Every row gives one point. Examples show where two turns around zero, p and q, send a point. Where does a point land after both, in the order given? Backwards means that the second turn is done in reverse. Each puzzle has new turns, and all numbers are rounded.

Turn p:
-21, 10, -4 => -18, 10, -12
-1, 20, -3 => -3, 20, 2
-22, -19, 36 => -33, -29, 14
48, 19, -13 => 44, 24, 19
8, -10, -26 => 22, -2, -19
-12, -19, 11 => -12, -22, -2
Turn q:
-45, -26, -5 => 24, -29, 36
4, 6, -4 => -7, 4, -1
23, 41, 2 => -24, 39, -11
2, 11, 18 => 10, 18, -5
26, -32, -9 => -5, -30, -29
-9, -1, -3 => 2, -3, 9
Where do these land?
q, then p: 32, -11, -12 => 1, -4, -36
q, then p backwards: -17, 34, 35 => 27, 42, -13
p, then q: -8, -7, -23 => -23, -11, 2
q, then p: -8, -16, 0 => 9, -15, 4

Turn p:
11, -9, 8, -2, -5, 17 => -4, -13, 5, -16, 0, -11
-14, 6, 5, 3, 1, -15 => 1, 18, 3, 8, -5, 7
3, -2, 1, 5, -3, 48 => -21, -26, 14, -25, 20, 1
3, 2, -14, -10, -4, -13 => 13, 0, -16, 5, -3, 7
2, -3, -2, 17, 6, -7 => -12, 1, -2, 14, -3, -6
-2, 9, 5, 7, -7, -10 => -2, 5, 4, 6, -13, 7
7, 6, -1, -9, 15, -15 => 18, 2, 1, 16, 1, -5
-10, -9, -2, -10, -3, -4 => 5, 12, -8, -8, 4, 0
Turn q:
12, 3, 3, 3, -17, -6 => -6, 5, 4, -16, -4, 12
2, -15, -13, 11, -13, 11 => -15, -17, -1, -6, 15, 7
-3, 15, -8, -1, 4, 4 => -2, 11, -13, 6, 3, -2
-7, -9, 4, -18, 9, 13 => 18, -9, -4, 0, 8, -15
9, -5, -9, -6, 5, 9 => 8, -8, -10, 1, 8, 7
-12, -3, 14, -7, 14, -20 => 9, 0, 11, 9, -23, -14
14, 12, 18, 10, 11, 8 => 11, 19, 14, 9, 9, 11
-15, 0, -9, 6, -12, -20 => -22, -4, -2, -3, -18, -7
Where do these land?
p, then q: 1, 10, 7, 7, 3, -8 => -7, 7, 11, -4, 5, 1
p, then q: -21, 15, 16, 25, 8, 33 => 13, 9, 24, 12, 7, -41
p, then q: 15, -5, 1, -15, 7, -4 => 5, -6, 1, -2, -11, 19
p, then q backwards: 13, -7, -15, -1, -2, -2 => -4, -5, -16, -11, 5, 2
q, then p: 7, -13, 9, -3, -8, -10 => 6, 0, 3, -18, -5, -8
p, then q backwards: -5, -3, -10, -2, -2, -10 => 4, 11, -9, -4, 5, 1
q, then p backwards: -2, 10, -13, -9, -17, -3 => -6, -18, -6, 1, -17, 1
q, then p: -7, -6, 6, -2, 10, 4 => -2, 1, 0, 8, -9, -10

Turn p:
-19, -9, 20, 21, -2, 9, 2, -17 => -17, 0, 14, -14, 7, 14, 5, -27
-17, 2, -13, -13, -22, 12, 9, 21 => 27, 22, -8, 18, 4, 6, 6, -9
17, -16, -22, -8, 2, -12, -8, -8 => -4, -17, -14, 14, -14, -21, 2, 3
19, -16, -11, 8, -7, 1, -21, 14 => -16, -5, -27, 20, -1, 2, -5, 5
-23, 8, 22, -12, 13, -22, 14, -3 => 6, 12, 29, -19, 13, -19, -11, -3
13, 13, 11, 18, -10, -16, 3, 17 => 4, -6, -10, -6, 13, 13, -29, 7
-11, 15, -10, -2, 7, -14, 10, -8 => 17, -5, 3, -18, 4, -14, 4, 0
18, -9, -11, -18, -18, 11, -6, -26 => 0, -7, -4, 12, -42, -1, 5, -7
24, 1, 3, 11, 26, 21, 16, -7 => -8, -27, 18, 3, 1, 18, 15, 22
-22, 10, 10, -5, 11, 10, -18, 18 => -8, 32, -1, -8, 15, 1, 10, 9
Turn q:
22, -13, -2, 5, 10, -11, 9, 8 => 6, 6, 5, -7, -19, -3, -21, 7
-34, 13, 30, -12, 26, 5, -4, -10 => -40, 4, 1, -7, 0, 2, 28, -27
-20, 10, 2, 5, 5, -1, -25, 16 => -7, 5, -4, -19, 23, -17, 12, -5
12, -13, 7, 7, 2, 8, -12, -15 => 10, 5, 5, -10, 0, 23, -5, -8
-4, 7, -8, -3, 30, 4, -14, 21 => -1, 20, -12, -20, -6, -23, 9, -9
-7, -15, -29, -20, -21, -17, 23, -8 => -1, 10, 1, 39, -1, 2, -3, 35
6, 1, -9, -10, -22, -22, 9, -10 => -5, -9, -7, 16, 3, 9, -11, 27
1, -19, 19, 5, -3, 9, -2, 17 => 1, 6, 17, -2, 9, -5, -18, -19
12, 15, -5, 18, -4, 6, 9, -11 => 16, -22, 0, -4, -11, 5, 7, 4
7, 37, 2, -14, -9, 22, -4, -7 => 5, -24, -33, 7, 3, 3, 13, -17
5, -23, -6, 19, -14, -3, 10, -2 => 16, -1, 26, 6, 1, 6, -11, 12
Where do these land?
q, then p: 6, 43, -8, 6, -12, -25, -9, 9 => 5, 0, -11, 35, 16, -35, 5, -1
q, then p: -11, -15, -5, 2, 7, -8, 9, 0 => 4, 11, 4, -10, 9, 10, -13, 1
p, then q: 2, -12, -14, -8, -6, 7, -8, 8 => 11, -11, 9, -3, -3, -5, 7, 14
q, then p: 4, 2, 2, 11, 48, 9, -9, -9 => 34, 11, 14, -1, -33, 2, -6, -7
q, then p: -9, -10, -7, 8, -13, 4, -8, -13 => -5, -4, 13, 4, 7, 13, 4, 16
p, then q: -13, 8, 46, -42, -1, 9, -5, -12 => -30, -44, -19, -3, 26, -1, -2, -21
q, then p: 3, -2, -4, 13, -11, 7, 6, 25 => -17, -10, -2, -3, -2, -13, -20, 7
q, then p: 6, -7, -11, 4, -6, 6, 33, -6 => -9, -8, -9, 6, 5, 23, -21, -12
q, then p backwards: 12, -7, 1, 5, -5, -10, -9, -4 => 6, 14, 10, 6, -2, -3, 3, 5

Turn p:
20, -10, -29, 14, -1, 4, 2, 21, 22, -16, 18 => 3, -14, -25, -21, -15, 27, 17, 4, 7, -21, 6
-19, 27, -5, -7, -12, -8, 4, 5, 9, -13, -6 => -28, -12, 6, 4, 1, 4, -6, 12, 0, 11, 20
-13, -7, -22, 9, 28, 19, 7, -23, 1, -22, -9 => 1, 5, -19, -21, -20, 3, -22, -9, 22, 26, -6
-10, 6, -13, 16, -17, 8, 9, 19, -7, 33, 9 => -5, -4, -22, 21, 22, 21, 10, 0, -21, 3, -10
8, 30, 9, 13, -8, 7, -20, -18, 15, 28, -15 => -13, 20, 26, 15, -2, 13, 30, -2, -5, 25, -11
13, -21, -2, -18, 15, -31, 13, -5, -23, -14, -10 => 13, -1, 1, -21, 12, -30, -15, -25, 5, -15, 20
11, -11, 11, 10, -6, 13, -9, 13, 29, -2, -14 => 4, 18, -6, 6, -26, 3, 22, 17, 0, -8, 6
12, -23, -24, -12, -11, -14, -9, 9, -23, 2, 8 => 30, -19, -6, 2, 16, 6, 0, -20, 2, -15, 16
-2, 0, 23, 6, -6, 4, -3, 17, -22, -23, 1 => 1, -25, -3, 11, -10, -31, 1, 10, -2, -6, -5
0, 22, 20, -35, 25, 18, 23, -5, -20, 27, 17 => -9, 14, 10, 0, 49, -14, -16, 15, 18, -1, -35
12, 8, 21, -10, -25, 6, -22, -16, 26, -2, -22 => -5, 19, 34, 24, -24, 2, 17, 7, 11, 0, 14
-19, -4, -2, -8, 27, -16, -11, -19, 4, 2, -1 => 10, 11, 15, -24, 2, -1, -21, 0, -8, 20, 4
-13, -16, 12, 21, -9, -10, 15, 1, -12, 1, 24 => -2, -12, -10, 5, -5, -4, -17, -9, -29, -17, -18
Turn q:
7, -7, 9, 3, 0, -12, 11, -8, -2, 10, -30 => 30, 12, -1, -6, 1, -4, 2, 16, -3, -11, 3
0, -10, -8, 20, 23, 12, -27, 21, 1, -25, 5 => -30, -23, -3, 8, -5, -14, -6, -5, -25, -25, -3
5, -18, -8, -2, -14, 23, -12, -21, -7, 0, -7 => -6, 19, 27, -9, -12, -6, -1, 3, -17, 8, -7
-4, 8, -13, 5, -1, 3, 21, -13, -11, -10, 4 => 3, -1, 1, -13, 3, 28, -6, -6, -8, 5, -2
2, 7, -18, 1, -8, 5, -37, 5, 25, 36, -47 => 17, 11, 28, 4, -3, -48, -38, 11, 12, -10, 26
3, 5, 8, -15, 3, 10, -19, 11, -15, 1, -4 => -7, -10, 13, 0, 0, -15, 1, 6, 12, -5, -21
-7, -2, 11, -24, -31, -12, 22, -19, 21, 2, 2 => 8, 38, -5, 14, 8, 18, 8, 10, 16, 24, 6
-22, 22, 20, 6, 22, -17, 16, -4, 7, -4, 5 => 5, -12, -26, 4, -13, 26, 2, 6, 22, -14, 9
13, 17, -3, 20, -32, -16, -5, -24, 4, -4, -32 => 41, 17, 14, 23, -7, 7, -28, 1, -14, 2, 0
12, -2, -27, -28, -2, -10, 10, -26, 9, 0, 40 => -14, 21, 14, -3, 17, 22, 22, -41, 11, 13, 12
-14, -18, -4, 4, -7, -1, -15, -3, -17, 27, 21 => -6, 8, -7, -20, -21, -22, 4, -21, 5, 16, -8
12, 6, 10, 17, 20, 18, 1, 14, 4, -5, 29 => -17, -38, -3, 6, -7, 3, 19, -4, -9, 5, 9
-11, 3, 7, -8, 14, 5, 27, 37, -5, -16, 25 => -26, -27, -30, -7, 23, 14, 13, 8, 6, 7, -8
3, -8, 15, 0, 13, -8, 8, 30, -14, -10, -10 => 3, -16, -21, -3, 15, -9, 9, 16, -5, -15, -17
Where do these land?
p, then q backwards: -4, 10, -25, -3, 19, 11, -12, 3, 10, 21, -6 => -2, 0, 2, -14, -16, 0, 37, -6, -1, 4, 7
p, then q backwards: -26, -15, 8, 18, -25, -13, 38, 9, -14, -2, 3 => -12, -10, -15, 34, 1, -13, -21, 24, 13, -29, 3
q, then p backwards: 33, 1, -17, -3, -5, 5, -7, 3, 2, 11, -3 => 4, 6, 9, -11, -1, -23, -16, -6, -21, 9, -6
p, then q: -26, -32, 9, -9, -13, 14, -3, 11, 0, -25, -12 => -1, -6, -4, 25, 5, -24, -12, -32, -21, 14, -5
p, then q backwards: -29, -9, -6, 11, -24, -3, 2, 3, 16, -48, 4 => -30, 19, 7, 42, 16, 21, -12, -3, 17, 0, 2
p, then q: -15, -9, 0, 0, -19, -11, 23, -33, -3, 3, -6 => -1, 4, 12, 10, -41, 6, -15, -13, 3, -4, -8
q, then p: 23, 18, 2, -20, 28, -12, -1, 9, 10, 12, -8 => -4, 10, -3, -33, -23, -6, -6, 8, 2, -26, -6
q, then p: 12, 16, 5, -20, 2, -7, -30, 9, -7, 29, 13 => -11, 32, 18, -13, -20, 3, -3, -10, -20, -16, 13
p, then q backwards: -18, -3, 19, 5, -24, 17, 44, -12, -8, -11, 20 => -30, 10, -4, 6, -1, -6, -38, 19, -1, -37, -3
p, then q: 20, 0, 7, 13, 20, -1, -21, -2, 19, 16, 3 => 18, -7, 9, -4, 21, 14, 7, 24, 13, 11, -8
q, then p: 16, -3, -15, 0, 32, -6, -16, -3, -12, -7, 8 => -3, -1, 8, -4, -20, -18, -30, -11, 12, -6, 1
q, then p: 14, 25, 12, 8, 8, 6, -17, 4, -13, 1, -15 => 15, 6, -1, 5, -25, -17, 12, -4, -6, -19, 9
